Each point is reached from the start by the listed moves, each made 0, 1 or 2 times, or once backwards (-1), plus a little noise. Is the number of moves made odd or even? Then give how often each move was made.
(in the rows, 128 means zero)

Moves:
(1): [125 113 120 107]
(2): [149 124 117 119]
(3): [119 106 165 169]
Start: [126 137 132 120]
Points:
[141 116 156 153] -> even (0, 1, 1)
[148 141  74  49] -> odd (1, 1, -1)
[131  90 189 197] -> odd (0, 1, 2)

Moves:
(1): [126 121 135 132 122 130 129 140 130]
(2): [130 136 128 127 112 135 126 125 143]
(3): [132 130 146 134 140 138 108 143 124]
(4): [136 127 140 136 143 121 140 107 153]
(5): [142 128 111 128 143 121 110 137 137]
(6): [120 119 140 148 127 129 114 107 125]
(7): [147 103 127 111 134 150 127 108 129]
(8): [107 123 118 139 128 139 118 125 143]
(9): [108 122 149 111 119 124 131 134 131]
Start: [125 122 135 123 122 128 117 130 126]
Points:
[ 62  38 215 175 136 160 119  43 183] -> even (2, -1, 0, 2, -1, 2, 1, 2, 1)
[170  90 129 107 109 231  63 172 143] -> even (2, 2, 2, -1, 0, -1, 2, 1, -1)
[ 84 103 184 125  47 126 127 103  95] -> odd (1, 1, -1, -1, -1, 2, 0, -1, 1)
[ 73  50 164 107 128 206  71  87 105] -> odd (-1, -1, 1, -1, -1, 1, 2, 2, 1)
[150  79 190  23 148 172  94 168  73] -> odd (-1, -1, 2, -1, 0, -1, 2, -1, 2)

Moves:
(1): [136 124 127 134 118 124 123 115 135 134 131 126 126 118 134 132 127 110
 130 125 132]
(2): [130 127 120 143 130 140 133 129 131 143 141 148 125 111 124 131 120 133
 132 130 123]
(3): [132 134 147 142 128 117 140 127 122 133 119 135 127 130 124 120 138 125
 118 131 123]
(4): [122 125 127 127 137 128 126 130 130 125 132 130 119 133 128 130 120 120
 138 123 133]
(5): [131 142 123 115 137 121 119 147 143 108 137 141 139 122 120 120 135 130
 135 145 135]
(6): [133 113 136 118 131 149 117 123 129 130 116 134 127 128 137 113 115 121
 127 131 130]
(7): [130 120 130 127 136 131 132 132 126 131 130 132 144 141 133 132 132 123
 124 132 138]
(8): [132 141 123 131 123 124 132 138 114 121 131 129 108 135 121 126 128 111
 126 128 118]
(9): [126 124 133 134 128 135 131 127 140 125 138 129 124 136 119 125 126 120
 123 124 128]
(10): [106 130 131 135 131 132 134 138 128 143 126 120 121 124 127 131 122 126
 125 134 120]
(11): [119 140 130 126 145 139 131 128 137 121 132 139 126 127 145 117 146 124
 121 138 128]
(12): [133 103 123 126 125 122 139 134 129 112 115 144 107 112 112 124 128 141
 111 137 143]
(13): [107 134 113 116 137 127 112 128 109 140 142 141 124 126 122 129 127 138
 120 125 132]
(14): [136 135 123 118 132 120 135 123 134 127 134 125 118 142 130 128 124 130
 132 138 120]
(15): [121 131 129 129 118 122 114 133 132 121 113 140 134 127 140 131 119 128
 128 134 118]
(16): [113 122 154 108 119 138 128 135 111 127 137 127 122 129 132 130 128 123
 122 124 134]
(17): [139 121 138 134 128 131 114 118 134 128 124 136 125 142 117 153 132 130
 131 142 124]
(18): [132 103 130 131 138 119 121 132 125 119 140 117 118 132 152 121 122 135
 126 132 107]
Start: [139 136 125 146 135 145 128 132 125 131 125 147 120 120 124 116 121 135
 124 131 134]
Points:
[144  98 133  95 138 162  90 152  85 128 206 205  60 110 128 114  59 104
 148 130 131] -> odd (1, 2, 0, 2, 1, 1, 0, 1, 0, -1, -1, 0, 1, 1, 0, 2, 0, 1)
[118  82 123  31 141 149  21 186 118  41 102 249  54 158  60 133  64 158
 105 210 161] -> odd (-1, -1, -1, 1, 2, 2, 0, 1, 1, 0, -1, 2, 2, 1, 2, 1, 2, 0)
[160  81 147 192  91 102 170 124  90 107  92 131  33 115  28 145 138 142
  72 109 148] -> odd (0, -1, 1, 0, -1, -1, -1, 1, 1, 0, -1, 2, 0, -1, -1, 0, 1, 0)
[104  24 140 175 174 166  68 111  95 203 134 144  71 129 155 175  45 169
 140 148  85] -> odd (0, 1, 0, 2, -1, 1, 0, -1, -1, 2, -1, 0, 1, 0, 0, 0, 2, 2)
[165 107 242 175 126 209  92 121 181 120  76 228 137  97 129 100 138 125
 101 190 115] -> odd (0, 1, 2, -1, 1, 2, -1, -1, 1, 0, 1, 0, -1, -1, 1, 1, 2, 0)
[102  77 185 140 145  98 133 145 112  99 101 210  86 144  80 140 141 151
  69 150 182] -> odd (0, -1, 2, 2, 0, -1, 1, -1, 1, 0, 0, 2, 1, 0, 1, 1, 1, 0)

Moves:
(1): [130 123 126 119 123 129 137 120 127 121 136 129 116 122 133 125 130 133
 136 135 130 123 114 135 133 118 133]
(2): [137 131 146 130 147 118 133 130 143 133 125 121 126 120 121 121 119 134
 130 122 123 143 123 135 124 131 143]
(3): [133 116 130 123 112 136 129 115 137 127 132 120 138 115 129 121 130 123
 135 122 124 136 131 113 132 123 125]
(4): [133 127 137 134 129 109 132 130 134 134 126 135 125 129 128 130 124 124
 127 126 129 126 130 128 129 129 133]
(5): [131 123 123 128 137 123 125 128 127 127 125 134 132 133 115 123 122 120
 130 126 119 131 125 128 135 128 130]
(6): [132 133 124 133 128 136 120 122 115 131 139 114 115 135 123 137 128 135
 140 139 132 131 129 127 126 130 125]
(7): [127 126 124 136 121 132 134 127 125 133 131 130 129 129 128 124 133 126
 126 118 139 139 128 138 131 134 115]
(8): [136 120 121 116 117 132 126 127 121 123 135 125 131 112 143 128 125 136
 126 128 121 122 134 124 129 142 122]
(9): [120 118 125 135 131 128 130 132 135 126 130 128 127 115 123 126 122 126
 125 140 127 127 129 126 129 121 131]
(10): [114 140 118 119 127 116 118 136 131 130 131 125 123 128 110 133 128 109
 135 137 123 130 123 128 136 127 129]
(11): [130 121 124 121 140 134 122 122 148 121 145 126 128 129 136 131 131 122
 132 133 106 131 127 137 130 136 132]
(12): [125 127 126 117 132 129 134 126 128 122 120 139 128 128 132 128 132 137
 131 127 123 129 135 136 126 135 136]
(13): [127 129 135 124 122 129 130 139 131 129 132 131 138 129 117 128 126 132
 127 119 133 114 126 122 128 127 120]
(14): [142 134 124 128 138 121 116 125 142 127 128 126 130 124 120 128 130 121
 121 130 133 130 133 127 134 124 129]
(15): [122 142 121 134 131 137 130 125 132 128 105 132 128 129 137 133 109 121
 128 132 129 122 138 126 132 130 119]
(16): [127 126 126 124 134 121 127 129 123 136 120 129 119 130 125 134 130 131
 127 128 132 131 129 128 128 128 120]
(17): [129 134 139 133 129 132 132 120 124 136 120 122 128 120 128 143 131 132
 116 118 122 121 124 135 118 127 145]
(18): [128 129 129 124 136 123 132 124 124 135 146 131 122 131 120 119 132 134
 123 128 127 123 136 120 126 127 124]
(19): [123 121 120 124 139 117 130 135 123 123 120 127 120 124 129 108 137 119
 148 121 140 132 133 120 135 134 117]
(20): [126 121 129 121 120 143 129 131 138 118 121 134 126 124 117 121 123 113
 118 147 120 123 121 113 122 131 130]
(21): [125 131 137 125 126 124 124 122 135 118 130 131 138 118 125 137 120 122
 125 126 135 125 128 113 127 124 122]
(22): [124 124 127 139 115 131 129 125 134 132 124 133 135 123 140 118 130 128
 138 125 132 128 120 120 131 141 127]
(23): [141 143 113 137 132 130 137 124 126 129 137 120 134 125 122 133 128 117
 134 127 119 139 122 127 114 120 127]
(24): [127 129 129 121 121 112 127 102 128 111 129 115 138 121 136 139 131 135
 118 148 128 127 133 134 133 136 120]
Start: [143 129 122 109 139 126 121 128 114 127 123 120 132 111 131 122 125 126
 128 120 122 129 125 112 128 129 130]
Points:
[119 142 130 162 101 119 118 101 160 145   7 122 135  57 106 145  97  74
  95 167 178  86 155  24 128 139 100] -> even (-1, -1, 1, 2, -1, 1, 0, -1, 2, 0, -1, 0, 1, 2, 2, 2, 2, 0, 1, 2, 0, 2, 0, 1)
[122 102 131 111 113 126 101 103 154 117  53 119 171  31 151 134  39 116
 115 120 143 156 152  63 172 104  87] -> odd (0, 1, 2, -1, 1, -1, 0, 1, 2, 0, -1, -1, -1, 0, 2, 2, -1, -1, -1, -1, 2, 0, -1, 0)
[166 114  54  67  98 123 136  71  48  94 176 129 122 120 163 121 133 159
 187 160  94 121 137 103 143 188  92] -> even (1, -1, 0, 1, 2, 2, 0, 2, -1, 0, 0, 2, 0, -1, 0, 0, -1, 1, 0, 0, 0, 1, 1, 1)

Moves:
(1): [123 120 146 124 117 118 139 133 120 125 123 129 131 125 126 135 125 135
 131 135 138 141 115 127 122 131]
(2): [132 137 121 121 128 128 134 136 124 126 124 123 130 135 126 128 130 122
 118 130 139 119 123 125 135 109]
(3): [120 111 128 125 124 136 129 136 134 127 144 131 127 141 139 132 136 147
 119 127 110 128 127 120 126 126]
(4): [139 128 127 128 133 124 123 130 140 125 133 133 128 131 136 133 133 121
 131 126 138 131 143 126 121 121]
(5): [133 104 119 139 121 118 131 138  95 134 131 123 123 133 121 144 128 135
 138 136 131 126 125 104 141 121]
(6): [128 127 120 114 110 121 130 134 124 135 123 140 108 123 146 115 125 126
 116 144 113 118 148 116 128 139]
(7): [119 123 137 124 132 123 123 131 121 124 123 118 133 126 133 125 131 140
 125 134 125 141 140 118 120 130]
(8): [132 128 113 123 133 123 125 118 135 123 144 130 134 115 126 131 128 129
 135 135 141 155 146 104 119 111]
(9): [145 133 130 139 127 145 118 128 134 123 123 119 135 142 122 117 124 117
 107 137 117 132 126 120 123 121]
(10): [141 124 131 131 126 132 131 134 125 125 118 125 120 141 128 127 133 130
 135 121 134 130 133 127 131 119]
(11): [132 131 130 127 125 130 125 120 125 122 136 119 127 124 114 125 122 119
 139 145 111 119 131 122 125 122]
(12): [139 129 132 121 121 115 136 129 132 127 136 129 122 117 128 128 118 140
 117 131 121 128 135 132 125 133]
(13): [115 110 124 128 132 122 142 128 132 128 128 138 135 124 125 122 138 116
 129 129 136 130 128 122 116 121]
(14): [131 125 137 127 124 124 124 123 125 129 124 127 127 131 130 113 131 126
 120 135 138 119 127 126 118 133]
(15): [122 111 127 124 132 132 142 107 133 114 134 132 142 135 126 131 128 133
 116 136 146 125 132 129 150 120]
(16): [113 125 113 126 136 116 134 114 129 108 122 129 105 130 134 127 119 127
 132 151 133 131 141 143 141 137]
(17): [132 121 119 135 119 134 127 128 124 121 134 124 127 131 120 133 132 131
 130 139 131 128 134 122 141 127]
(18): [116 136 133 120 141 141 119 123 111 115 114 124 119 122 137 128 114 132
 137 153 122 129 133 124 123 119]
(19): [125 134 125 138 130 125 134 134 125 128 125 135 135 136 146 130 131 140
 129 128 120 133 133 123 131 134]
(20): [126 122 119 107 144 132 119 126 129 137 129 123 118 118 116 120 139 124
 138 133 111 132 130 137 130 124]
(21): [121 136 124 125 140 125 131 137 126 136 116 127 126 134 125 131 126 133
 132 131 135 124 125 122 129 117]
(22): [131 128 136 125 134 125 136 137 149 122 135 135 123 126 135 135 118 123
 136 126 127 118 119 121 130 120]
(23): [131 141 110 134 129 121 130 118 149 133 115 136 134 131 122 132 133 133
 121 122 126 123 109 111 123 121]
(24): [120 128 141 130 137 143 137 132 132 134 128 110 136 124 148 127 133 102
 128 127 127 118 126 132 118 145]
Start: [130 132 120 123 107 125 123 122 135 144 118 141 139 113 129 131 129 132
 141 127 131 135 120 126 127 125]
Points:
[193 213  70  94 173 117  77  64 190 141 121  65 178  59  75 131 125 109
 121 141 118 194 162  74  77  59] -> even (-1, 1, -1, 1, 0, -1, 2, 2, 1, 0, 1, 2, -1, -1, 0, 0, -1, 0, -1, 1, 0, -1, 2, 1)
[126  72  72  92 125  85 158 106 147 117  69 118 160 173  94 130 156 180
   7 220 189 126 120  62 149  52] -> odd (1, 2, 1, 2, 1, 0, 2, -1, 2, -1, -1, 2, 1, 1, 2, 1, 1, 0, -1, 1, 2, -1, 2, 0)
[ 92 208 148  59 115  83 101 110 155 123  53 159  18  64 175  95  42  90
 166 225  81  93 158 182  97 190] -> odd (1, -1, -1, 1, -1, 2, 0, -1, 0, -1, 1, 0, -1, 0, -1, 2, -1, 1, -1, 0, 1, 1, 0, 0)

Moves:
(1): [125 132 140 140 120 140 123 126 131 126 123 127 124 145 129 137 116 134
 136 118 125 128 125 129 140 132]
(2): [135 122 125 131 125 127 137 136 130 126 130 127 128 135 130 124 118 123
 127 121 128 129 121 124 133 135]
(3): [119 123 124 132 127 121 132 115 121 126 131 129 133 136 144 122 121 124
 133 130 132 127 120 128 138 126]
(4): [126 108 128 126 133 142 131 132 136 129 121 121 134 134 130 128 119 132
 117 139 141 122 123 128 124 139]
(5): [127 124 122 117 143 133 131 126 132 130 115 121 132 124 128 130 114 134
 136 123 136 124 125 122 124 121]
(6): [134 133 129 131 129 125 131 127 135 119 120 129 121 128 131 133 118 130
 131 121 126 119 133 131 131 120]
(7): [135 128 123 139 111 134 137 130 138 127 133 134 125 132 137 138 134 135
 140 128 120 139 131 130 140 122]
(8): [123 131 128 124 129 129 117 134 134 126 122 126 134 121 120 119 124 121
 120 129 135 121 120 134 130 134]
(9): [143 130 125 134 130 126 133 136 130 127 123 137 129 124 132 134 122 122
 124 122 143 126 114 126 133 134]
(10): [124 133 133 121 126 127 126 128 119 129 135 129 121 133 128 122 127 136
 126 135 122 133 129 128 135 133]
(11): [115 123 126 121 135 122 124 122 128 130 130 123 123 119 114 128 112 115
 120 138 130 127 117 129 121 131]
(12): [116 136 129 126 121 134 126 128 125 125 130 127 121 124 125 120 129 123
 124 126 132 126 126 136 121 129]
(13): [136 130 131 127 125 131 123 127 129 124 125 131 129 130 135 124 132 123
 117 127 130 127 127 127 126 120]
(14): [122 124 134 118 120 127 129 124 116 134 133 119 130 132 125 117 122 123
 124 133 130 126 131 136 132 127]
(15): [131 108 119 113 127 121 141 120 124 122 134 131 131 144 129 124 128 126
 143 134 131 128 126 132 127 119]
(16): [138 123 129 131 121 128 122 132 134 129 125 132 134 121 138 134 135 132
 126 124 125 112 121 119 121 123]
(17): [133 126 134 124 128 123 137 126 133 127 118 140 123 132 135 120 128 125
 128 125 131 127 128 129 128 122]
(18): [126 131 127 122 123 119 128 126 122 133 131 137 131 133 121 120 132 136
 115 127 131 135 140 133 125 127]
(19): [138 130 117 122 131 118 137 143 132 129  99 134 134 135 124 116 124 129
 113 136 136 124 127 124 111 123]
(20): [130 127 136 127 129 130 136 134 139 123 117 119 126 130 117 135 128 137
 127 123 124 130 129 132 124 126]
(21): [130 118 126 132 122 134 142 139 130 115 132 137 135 127 124 126 123 122
 131 137 127 131 127 130 133 131]
(22): [121 130 130 122 116 128 131 123 119 122 128 133 124 129 121 123 132 122
 122 133 127 132 130 126 141 134]
(23): [130 135 133 125 130 122 132 130 143 126 115 126 127 137 129 127 113 138
 133 120 137 140 132 127 122 139]
(24): [127 135 123 120 134 125 148 125 133 127 126 136 126 130 125 130 128 124
 134 135 135 127 128 126 131 118]
Start: [127 132 146 120 125 133 127 128 124 135 130 140 137 136 146 120 132 140
 128 123 118 138 129 128 126 124]
Points:
[179 114 111 101  84  90 194 150 196 100 122 183 149 163 108 140 127 104
 124 123 136 169  79 125 146 106] -> even (0, 2, 0, -1, -1, -1, 2, 2, 1, -1, 2, -1, 2, -1, 2, 1, -1, 1, 0, 2, 0, 1, 1, 2)
[187 127 134 117  63 164 187 217 166  88  90 213 166 214 119 100 147 168
  70 162 128 133 125 136 144 111] -> even (2, 1, -1, 1, -1, 0, 1, 2, 0, 2, -1, 0, 2, -1, 1, 1, -1, 2, 2, 1, 2, 0, -1, 2)
[133 143 160  95  67  70 182  93 109  90 133 232 143 168 160  62 110  74
 114 110 179 149 114 167 204 118] -> odd (0, 0, 2, -1, -1, 1, 0, 2, 2, -1, 0, 0, 1, 1, 1, 0, 2, 2, -1, 0, 1, 2, 1, 1)
[204 115 122  78  93 145 249 160 188  97 105 202 131 160 178 114  92 151
 145  87 192 133 132 143 147  86] -> even (-1, 2, -1, 1, 2, 2, 2, 0, 2, 0, -1, 2, 1, 1, 1, 1, 1, 2, -1, 0, 1, 0, 1, 2)
[118 139 147  57 129 111 183 129 129 144 102 192  86 198 128  53 100 116
  36 176 173 181 115 116  99 157] -> odd (0, 2, -1, 2, -1, -1, 0, -1, 0, 2, 2, 1, 2, -1, 0, -1, 2, 1, 1, -1, -1, 1, 1, 2)
